Each row of a before or after table is a point. One or more steps were done to the points. Then noise was added and the rows were shuffled. The steps act on columns, c1 being the first. Name the steps. A step turns or swaps two columns, mirrors them in a line or flattens them onto one, adds a multiple of one to another, or multiplies or shifts one. Angles are multiples of 10 degrees, from the lower column toward the higher: turns from -170 to 170, lines from 10 to 170 but not 90. Use the fewest steps. Two steps may share a column if one is a turn and the other turns, adds or multiplies; they go together, in the order done. Otherwise the lowest column goes first.

Before:
[[-8.5  5.0 -4.1]
 [-7.4 -1.8 -1.6]
 [-2.0  8.0  1.4]
 [-8.0  8.6 -2.2]
 [ 1.3  6.2  3.5]
 [ 2.1 -3.2  6.1]
 [-3.6 -0.1 -4.7]
 [-4.8  6.0  0.5]
 [ 2.5  4.7  3.8]
 [-7.1  2.3  1.0]
 [-2.2  0.9  2.9]
 [ 4.3 -3.0  7.5]
 [-5.8 -3.0 -0.9]]
After:
[[-20.6   7.2  -2.4]
 [-14.7  -4.2  -0.7]
 [-17.7   2.8   1.4]
 [-20.7   2.6  -4.2]
 [ 10.9   2.1   7.7]
 [  5.0   0.5   6.0]
 [ -5.3   2.6   3.3]
 [ -9.5  -4.3  -5.1]
 [  3.7   8.6   3.5]
 [ -4.8   9.1   1.5]
 [  5.9   6.8   4.2]
 [-11.8   5.5   0.6]
 [-18.9  -3.0  -1.6]]
Steps: multiply c1 by 2.5; add 0.7 times c3 to c2

Before (12 x 6):
[[ -1.3  -5.9   6.9   0.2   0.8   1.6]
 [  2.2  -0.4  -1.1  -2.6  -7.8  -1.2]
 [  2.5   1.4  -6.0  -6.7  -5.1  -3.4]
 [  8.3  -7.3   1.5   1.2   0.0  -6.6]
 [ -3.8   2.2  -0.6   1.6   2.4   3.8]
 [ -3.7   2.3  -5.7  -7.1  -7.9   1.5]
 [  9.2  -5.6  -3.1  -3.3  -1.4  -3.7]
 [ -3.1  -0.7   4.0   3.5   0.4  -1.5]
 [ -2.3   1.4   5.6   2.8   4.8   4.5]
 [ -4.2   1.9  -1.9   3.4   0.0   5.2]
 [ -0.9  -1.5   2.3   1.9  -4.1   4.3]
 [  0.2   4.8   1.3  -5.4 -10.8   2.5]]
After (12 x 6):
[[  3.6  -2.4  -0.6   2.5   2.8  -3.6]
 [ -1.6  -3.6   3.9  -0.5  -1.9  -2.8]
 [  1.5   7.6  -6.2   2.5  -5.2  -2.9]
 [  2.7   5.0   1.2   5.0 -11.1  -0.1]
 [ -3.4   3.7  -2.9  -5.6  -0.7   8.9]
 [  4.6  -2.6   5.4   0.9   2.0  -2.3]
 [ -1.6   1.9  -1.4  -1.0  -7.7   2.3]
 [  3.9  -1.8   2.4  -1.9  -5.0  -0.8]
 [ -3.0   6.9  -5.9   1.0  -1.9   2.3]
 [ -7.0  -1.2   1.3  -7.3   0.0   8.2]
 [  2.1  -0.2   6.7  -6.2  -2.0  -1.3]
 [  5.1  -3.5  -1.5   2.2   1.2  -4.0]]
Steps: swap c1 and c6; turn c2 and c4 by 90 degrees; add -0.5 times c3 to c5

Before, 14 rows:
[[-4.6  3.0 -3.1 -6.4  1.7  4.0  4.9 -1.7 -1.5]
 [-1.7  6.4  3.0 -6.4 -3.9 -0.2  2.8  1.9  2.2]
 [-6.6  7.0 -1.0  4.3 -4.9  1.8 -1.0 -1.8  4.3]
 [ 5.4 -0.2 -7.7 -1.7 -2.5  0.7  2.5  0.4  6.8]
 [-0.3 -3.4 -4.9 -0.2 -0.5 -9.4 -0.1 -2.6  0.0]
 [-4.1 -2.7 -0.2 -1.0  3.0  2.5 -6.5 -7.4  5.5]
 [-7.9 -4.6 -7.9 -1.7  0.9  1.2  0.2 -1.4  0.7]
 [ 7.8  0.5 -1.1 -6.4 -0.3 -2.6  1.5 -0.9 -3.2]
 [-5.1 -1.2  0.2  0.9  6.6 -3.4  2.9  3.3  0.2]
 [-9.5  1.9 -2.4 -5.4  3.4 -7.1  4.7 -9.2 -0.8]
 [-3.5  8.9  4.7 -6.0 -2.3  4.5  6.0  1.5  5.8]
 [-6.0  9.5  3.3 -2.2  3.1 -2.6  6.1 -5.6 -0.2]
 [-8.0 -8.3 -3.7  6.1 -2.5  0.5  0.8 -5.4  1.8]
 [-4.8  4.8  4.5  1.9  3.1 -3.6  8.4  5.3  6.1]]
After (14 x 9):
[[-5.0 -2.4 -4.1 -4.3  8.7  5.4  6.5 -1.6  1.0]
 [ 2.4 -2.5 -4.9  1.9 -0.3  1.8 -6.5 -0.5  0.3]
 [-0.6 -0.6 -1.4 -0.2 -3.4 -9.0 -4.5  2.8 -1.5]
 [-8.3  3.5 -5.1 -6.9  1.9 -7.0 -0.6  9.4 -1.2]
 [-3.0  2.9  6.0 -2.4 -2.9  3.5 -2.3  7.4  0.5]
 [-4.5  3.0 -4.7 -3.8  9.3 -2.6  5.2  5.5 -0.5]
 [ 1.2 -0.3 -1.8  1.2  0.5 -3.2 -0.5  0.7 -0.5]
 [-5.9  1.7 -5.7 -5.0  3.1  3.6 -1.3  1.8  0.6]
 [-1.9  3.1 -6.3 -1.4  4.9 -2.4  7.2 -5.2 -0.4]
 [-1.7 -2.4 -2.1 -1.4 -8.2  0.8 -3.1  5.5  0.0]
 [-2.7  6.8 -2.5 -2.1 -1.2 -3.2  1.0 -3.5 -0.6]
 [-4.2 -3.8 -1.5 -3.4  6.5  0.3  3.9 -1.7  0.2]
 [-5.3  0.9 -2.9 -4.5 -4.6  1.3 -7.1  1.1  0.4]
 [-1.5 -4.8  0.7 -1.5  7.2  2.5 -1.4  1.9  0.5]]
Steps: flatten c1 and c4 onto the line at 40 degrees; swap c2 and c5; turn c3 and c7 by 70 degrees; flatten c6 and c9 onto the line at 10 degrees; multiply c8 by -1

Before:
[[ 0.7 -2.0  0.4  1.6 -0.8  1.8 10.6 -3.3 -1.9 -8.4  7.0  1.0]
 [-1.7 -8.6 -2.9  2.2  5.8  1.4 -4.0  0.1  3.5  2.7 -1.5 -1.6]
 [ 3.5 -1.4 -2.5 -2.4  6.0 -0.9 -8.1  0.9  7.5  3.6  1.7 -0.9]
 [ 3.3 -6.2 -1.6  2.8  7.4 -2.4 -5.0  2.7  6.0  1.5 -5.5  0.9]
 [ 3.9 -1.1 -3.3  2.9 -5.3  3.0 13.4  5.0 -0.9 -5.0  5.0 -2.5]
 [-1.6  5.5 -3.6  2.0  4.9  8.3 -8.0  1.5  0.4 -1.0 -8.0 -1.2]
 [-0.1 -0.5  3.5  0.7  5.0 -3.9 -4.2  1.9  4.0  0.8 -5.1 -2.0]
 [-1.8 -0.5 -1.1 -2.0 -4.1  6.0 -5.6 -0.1  2.3 -3.0 -6.5 -4.8]
 [ 2.7 -2.3 -5.2  1.1 -6.8  1.1 10.5 -0.5  2.7 -8.5  1.9  6.4]
 [-8.2  4.3 -0.7  0.4 -3.0  6.5 -4.2  3.9 -0.2  2.2 -3.9  1.7]
 [ 5.4 -5.9  4.6  3.3  3.7  3.8  0.3  0.7  7.9  0.8  0.6  1.9]
 [-1.4  0.6 -1.1  3.9 -2.9  4.1 -9.5  4.7 -2.1 -4.4 -1.8  0.4]
 [ 1.1  0.0 -1.2 -4.5 -0.9  6.0 -7.6  2.9 -5.5  1.3 -7.5  2.5]
 [ 0.1  3.3 -2.3  4.3 -3.4  3.6 -7.6 -2.6 -2.3  4.1 -6.1 -0.9]]
After:
[[  0.0  -2.3  -3.1   1.2  -2.2  -0.3  -9.3   0.3   5.0  -1.6  -4.7   3.5]
 [  1.8   3.4  -2.3  -0.4   9.0  -5.7  -4.3   6.5  -0.3   3.6   1.3   3.0]
 [  1.3   6.9  -4.9   1.9  -2.7  -4.5  -7.2   0.9   0.7   0.1 -10.6   2.0]
 [ -5.7  -0.5  -1.3  -1.2  -5.3  -0.5  -4.1   2.1   3.5   2.8  -9.5   1.0]
 [ -1.1   0.6  -3.6   2.3  10.3  -1.1  -3.2   2.9  -1.3   4.0  -2.7   1.7]
 [  2.7   4.4  -4.5   0.1   4.2   1.0  -7.6   6.5  -3.1   1.9   2.7  -2.8]
 [  3.3  -1.0  -2.3  -3.8  -0.5  -5.1  -7.1  -3.3   5.4  -0.9  -7.7  -3.8]
 [  1.2  -1.2  -3.6   2.4  -4.7  -4.4  -7.1  -3.7  -1.1   6.4  -5.1   3.4]
 [  1.4  -1.4   2.3  -0.4   1.5   7.0  10.4  -3.3  -2.2  -6.9   1.1   2.1]
 [  2.3  -6.7  -3.1  -5.2  -1.7   1.9  11.6   2.3  -2.0  -5.9   0.8   3.4]
 [  0.5  -3.7  -2.0   3.9  -1.5  -3.7  -5.2   2.0  -1.5  -6.0  -8.4  -3.5]
 [ -1.6   4.1   2.7   2.5   2.8  -5.5  -4.6   4.4  -0.5   0.9   1.5  -0.1]
 [  4.5  -5.4  -1.0   3.1  -1.4   5.2  13.3   1.5   4.9  -3.8  -0.1   1.6]
 [  6.5   0.2   4.5  -0.3   6.9   1.2  -0.9   6.7  -3.3   3.8  -1.5   3.7]]
Steps: turn c1 and c6 by -20 degrees; turn c6 and c11 by -70 degrees; turn c2 and c5 by -60 degrees; turn c3 and c7 by -10 degrees; turn c4 and c12 by 70 degrees; add 0.7 times c12 to c10; mirror c8 and c9 in the line at 30 degrees

Before, 11 rows:
[[-10.0   3.4  -4.3  -0.7  -2.1   6.0   3.7   4.7   0.5   2.1  -7.7  -7.9
    5.3  -1.3   6.7   5.2  -4.2   4.3]
 [ -2.9   2.5  -6.8   1.4   1.3   0.0   4.7   8.6  -2.4  -1.3  -6.3  -3.6
    2.1  -1.9   7.3  -1.5  -7.7   6.7]
 [ -0.5  -2.3   1.5   2.2   0.5   3.5  -1.3   8.2  -4.0  -0.8  -5.0   4.7
    7.7  -0.7   3.3  -0.5   5.8   8.1]
 [ -0.1  -0.1  -2.9   6.1   5.3  -3.9  -2.0   1.5   0.2  -2.6   0.3   1.7
   -1.1  -7.4  -6.4  -0.1  -0.3  -5.3]
 [-10.8  -3.2  -5.8  -8.2   5.6   9.4   4.3   3.0   7.1   7.9  -6.0  -4.2
    0.8  -1.2   2.0   2.4  -3.1   6.5]
 [-10.7  -7.2   1.5  -6.2   0.6   8.3   9.2   2.1   2.3   9.8  -5.8  -8.9
   -2.2  -5.4   1.0   4.2   0.9   5.3]
 [ -0.8   0.5   4.2   5.5   2.7   3.0   2.4   7.4  -6.2   0.3  -3.6   3.4
   10.3   5.7   2.8  -1.1  -1.8   6.6]
 [ -5.6  -3.5   3.4  -0.6   5.0  -0.2   0.2  -4.0   5.0   1.2   1.3   0.7
   -3.0  -5.3  -0.3  -4.7   5.1  -0.4]
 [ -7.3  -3.9  -5.6   4.8  12.4  -1.9  -0.6  -0.9  -3.4  -2.3  -3.7   2.4
   -0.7  -2.5   0.6   1.2   2.4  -3.2]
 [ -2.8   1.9  -1.5  -2.5   6.7  -5.7  -3.4   0.0  -1.1  -0.3  -4.2   0.8
   -3.1  -5.3   0.6   2.2  -4.0  -1.0]
 [ -2.0  -4.6   0.7   0.4   0.8  -2.9  -0.3  10.6   0.5   1.8  -2.5   3.6
    7.3   8.2   5.2  -0.6   3.2   5.2]]
After, 11 rows:
[[ 4.0 -4.6  0.9 -0.1  3.3  0.0  0.2 10.0  1.5  2.9 -0.1  0.7  7.9  7.6
   5.2 -0.2 -4.4  4.5]
 [ 2.3  2.2 -1.2 -2.5  4.3 -3.0 -3.3  0.4 -1.0  4.7 -0.6  2.4 -3.0 -7.4
   1.2  2.1  0.9 -3.9]
 [ 1.9 -0.5 -3.4  6.0  3.0 -4.3 -2.1  1.3  0.5  1.4 -0.1 -0.4 -1.6 -8.8
  -6.9 -0.4  5.2 -0.6]
 [ 4.8 -2.4  1.6  1.9  0.1  1.6 -1.4  8.3 -3.7 -1.7  0.2 -1.0  7.6 -1.2
   3.8 -0.3 -7.1  7.1]
 [ 4.6 -4.1 -5.3  4.8 10.0 -3.9  0.0 -1.1 -3.3  1.7  0.5  6.2 -0.3 -6.4
   0.9  1.4  3.7  2.3]
 [ 2.3 -3.8  2.8 -0.5  3.2  1.6  0.2 -5.8  5.1 -1.6 -0.3  5.1 -2.6 -6.5
  -0.5 -4.1  0.8  3.5]
 [ 0.0 -2.8 -5.6 -7.9  4.8 12.1  4.4  3.5  6.9 -5.5 -0.4 11.8  1.1 -3.2
   1.8  2.0 -6.8 -1.9]
 [-3.9  3.0 -4.2 -0.8 -1.9  5.4  3.6  5.8 -0.2 -4.2 -0.5 12.4  4.8 -0.3
   7.5  5.3 -4.4 -3.2]
 [-2.3  3.0 -6.6  2.1  0.8 -0.9  4.2  8.1 -2.5  0.4  0.2  4.2  1.9 -2.1
   7.5 -1.6 -7.9 -7.1]
 [ 3.9  0.5  4.1  5.7  4.4  1.9  2.2  6.8 -6.2  0.5  0.5  0.0 10.5  4.0
   3.0 -1.0 -7.1 -0.8]
 [-4.2 -7.8  1.6 -6.3 -0.7 13.1 10.2  4.0  2.5 -0.6 -0.3 12.8 -1.7 -4.4
   1.2  3.5 -4.9  1.5]]
Steps: turn c1 and c12 by -110 degrees; turn c5 and c14 by -20 degrees; turn c6 and c10 by -50 degrees; add -0.5 times c9 to c10; add 0.3 times c16 to c8; multiply c11 by 0; turn c17 and c18 by 80 degrees

Before (11 x 32):
[[ -4.5   1.4  -0.9   5.9  -2.0  -5.5   2.1   0.7   1.7   9.3  -2.6  -1.4
   -0.7  -2.1   5.7  -1.2  -1.3   2.5   0.1  -1.1   2.1  11.1  -4.6   2.6
    1.6  -2.1  -2.7  -1.2   1.5   1.6  -2.8  -4.7]
 [  1.3   1.5  -3.2   3.5  -1.8  -0.3   0.6   4.2   3.8   2.8  -3.6  -2.8
   -6.1  -2.8   1.2  -0.7   2.0   0.1  -0.7  -2.5   1.1   7.4  -4.1  -5.6
    6.1  -1.5  -2.5  -6.5   4.4  -3.3  -2.2  -2.6]
 [ -3.0   4.2   2.2   1.4   3.3   7.1  -1.9   7.9  -2.7   3.3   2.3   4.5
    4.1  -3.3  -5.9  -1.6   4.7  -6.9   2.2  -1.6  -1.8   4.4  -8.0   6.5
    5.6   0.5   2.2   1.2  -2.4   0.8  -5.9   2.0]
 [ -0.3   0.8   1.5   6.4  -0.2  -5.4  -6.5  -1.1  -2.7   7.3  -2.6  -0.8
   -6.7  -2.3  -1.7   0.6  -1.6   2.0   0.5  -3.2   2.2   4.6  -1.6  -3.6
   -3.1  -8.0  -2.8  -4.3  -0.8  -0.6  -4.2  -2.6]
 [  8.2  -4.1  -4.5  -1.7  -5.6  -7.0   3.1  -4.0  -6.1  -5.0  -1.1   1.8
    1.5   3.9  -5.5  -5.2   3.1 -12.5  -3.4   0.5   1.3  -1.1  -1.1  -6.8
  -11.7   3.1   3.1   7.9  -4.4  -1.1   3.4  -3.3]
 [  6.8  -4.6  -0.4  -7.2   1.3  -2.3   5.4  -9.3  -1.1  -5.2   2.1  -0.2
    0.3  -0.4  -6.7   0.8  -0.3 -11.8  -7.5   0.9  -3.8   0.0   0.0  -6.4
  -11.3   6.3   2.7   5.2 -12.2   0.9   5.4  -0.2]
 [ -2.2   6.0   0.4   9.9   3.5  -4.7  -6.5   0.1   2.8   1.9  -5.7  -0.4
   -2.4  -1.0   2.2  -0.7  -0.5  -1.7   0.7   3.9   1.4   6.3  -1.3   1.1
    4.2   0.0  -2.1  -3.1   1.0  -3.6  -1.7  -4.5]
 [ 14.1  -2.5  -2.8  -3.4   0.5  -2.4   6.2  -7.1  -3.6   0.1  -2.5   5.0
    5.8   0.8  -6.0  -2.7  -3.1  -7.5  -3.3   2.0   3.4  -1.3  -1.6  -7.8
  -12.2   8.3   2.7   1.7  -6.1  -2.6   1.7   1.0]
 [ -5.2   4.8  -0.1   5.3   1.0  -0.5  -0.5  -0.1  -3.0   2.0  -1.2  -4.9
    2.3  -1.2   1.9  -0.6  -1.1   1.7  -2.1  -1.5   3.7   0.7  -5.0   0.1
    2.8  -4.2  -5.2  -4.4   6.9  -2.0   0.5  -1.0]
 [ -2.3   2.2  -1.7   1.7   3.2   8.0  -4.2  -0.6  -0.6   0.4  -0.3   1.9
    1.0  -0.6   1.3   3.5   7.1  -6.6   8.8  -8.9   1.9   3.2 -10.0  11.9
    4.4   0.5   1.0   2.0  -5.2  -3.6  -6.9   3.6]
 [ -1.4   1.1  -5.1  10.6   5.7  -3.0   2.5   1.4  -0.4   6.9  -2.7   0.8
   -6.3   0.4  -0.7  -0.9   1.2  -0.9   1.5  -2.4   1.4   0.6  -2.1  -0.5
    0.5  -0.4  -4.5  -2.2   3.1   3.1   1.7  -2.3]]
After:
[[ -3.8   2.3  -2.7   5.1  -2.2  -6.6   1.6   0.4   2.3   9.1  -2.8  -1.0
    1.3  -1.8   5.3  -1.2  -1.7   1.4  -0.8  -1.3  -1.3  10.4  -4.4   2.5
    0.2  -1.9  -5.6  -1.2   1.1   1.3  -2.3  -4.9]
 [ -5.0   4.2  -1.9   5.4  -3.6  -1.5  -1.0  -0.1  -5.4   1.9  -0.9  -5.3
    0.2  -1.1   1.5  -0.6  -1.7   2.5  -1.9  -1.9   2.5   0.3  -5.1  -0.4
    3.9  -3.3  -8.6  -4.6   7.1  -2.5   0.5  -0.1]
 [ -2.5   4.2   0.8   1.9   2.8   6.7  -1.9   8.5  -4.2   3.3   2.4   4.2
    0.5  -3.4  -6.2  -2.2   4.7  -6.9   2.5  -1.9   3.5   3.8  -7.9   6.6
    6.6   0.1   4.2   1.4  -1.7   1.3  -5.7   2.1]
 [  6.4  -5.5  -2.1  -7.5   3.1  -3.4   4.7  -9.0  -1.6  -4.2   2.1  -0.4
   -7.1  -0.6  -6.8   0.7  -0.7 -10.3  -8.0   0.6   0.1  -0.2   0.4  -6.8
   -8.5   6.6   7.4   5.4 -11.9   1.2   5.3  -0.2]
 [ -1.8   2.1  -4.8   2.2  -0.9   7.0  -4.4  -2.0  -0.9  -0.1  -0.6   1.0
    1.8  -0.3   1.2   3.4   6.2  -6.4   8.8  -9.0   3.0   3.4 -10.0  11.8
    4.0   0.7   0.5   1.5  -5.1  -3.8  -7.7   3.6]
 [ -0.3   0.5  -0.7   6.7  -2.7  -6.0  -6.7  -1.0  -4.8   7.2  -2.4  -0.7
    2.4  -2.3  -2.3   0.8  -1.5   1.3   0.2  -3.3   1.1   5.2  -2.0  -3.7
   -6.8  -7.8  -4.4  -4.3  -0.6  -0.4  -3.7  -2.2]
 [  1.5   1.8  -4.3   3.2  -1.7  -1.0   1.1   3.4   5.8   3.1  -3.3  -2.9
    9.1  -2.3   1.6  -0.8   1.7  -0.3  -0.8  -1.7  -1.6   7.5  -4.4  -5.7
    1.1  -1.1  -3.3  -6.9   4.8  -3.9  -3.0  -3.2]
 [ 14.4  -2.2  -4.6  -3.3  -2.6  -3.3   6.7  -7.9  -6.1   0.1  -1.8   5.1
  -12.5   0.7  -5.3  -2.9  -2.5  -7.4  -2.9   2.0   1.5  -1.4  -1.5  -7.6
   -5.3   8.4  -1.0   1.5  -6.7  -1.8   1.8   1.6]
 [ -1.4   0.4  -7.6  10.8   1.0  -4.8   2.7   1.4  -0.5   7.2  -2.7   0.9
    5.3  -0.5  -0.5  -0.5   1.3   0.2   0.7  -2.9   5.9   0.8  -2.9  -0.2
   -3.5  -0.3  -3.7  -2.2   4.1   3.2   1.5  -2.8]
 [  8.0  -4.4  -6.7  -1.0  -2.9  -7.7   3.2  -4.2  -9.0  -4.9  -1.5   2.8
   -8.5   4.3  -5.4  -5.4   2.9 -12.5  -3.1   0.8  -5.5  -1.2  -1.0  -6.6
   -8.8   2.6  -0.3   8.1  -3.9  -0.8   3.8  -2.7]
 [ -2.2   6.3  -1.9  10.0   0.4  -5.9  -6.3   0.4   3.7   1.4  -5.5  -0.4
    4.6  -0.1   2.5  -0.2  -0.6  -1.3   1.0   3.2   3.3   6.8  -1.3   1.7
    1.6   0.5  -2.2  -2.9  -0.3  -3.4  -1.3  -4.4]]
Steps: shift c3 by -2.0; turn c5 and c21 by 70 degrees; add 1 times c5 to c27; shift c6 by -1.0; multiply c9 by 1.6; mirror c13 and c25 in the line at 70 degrees
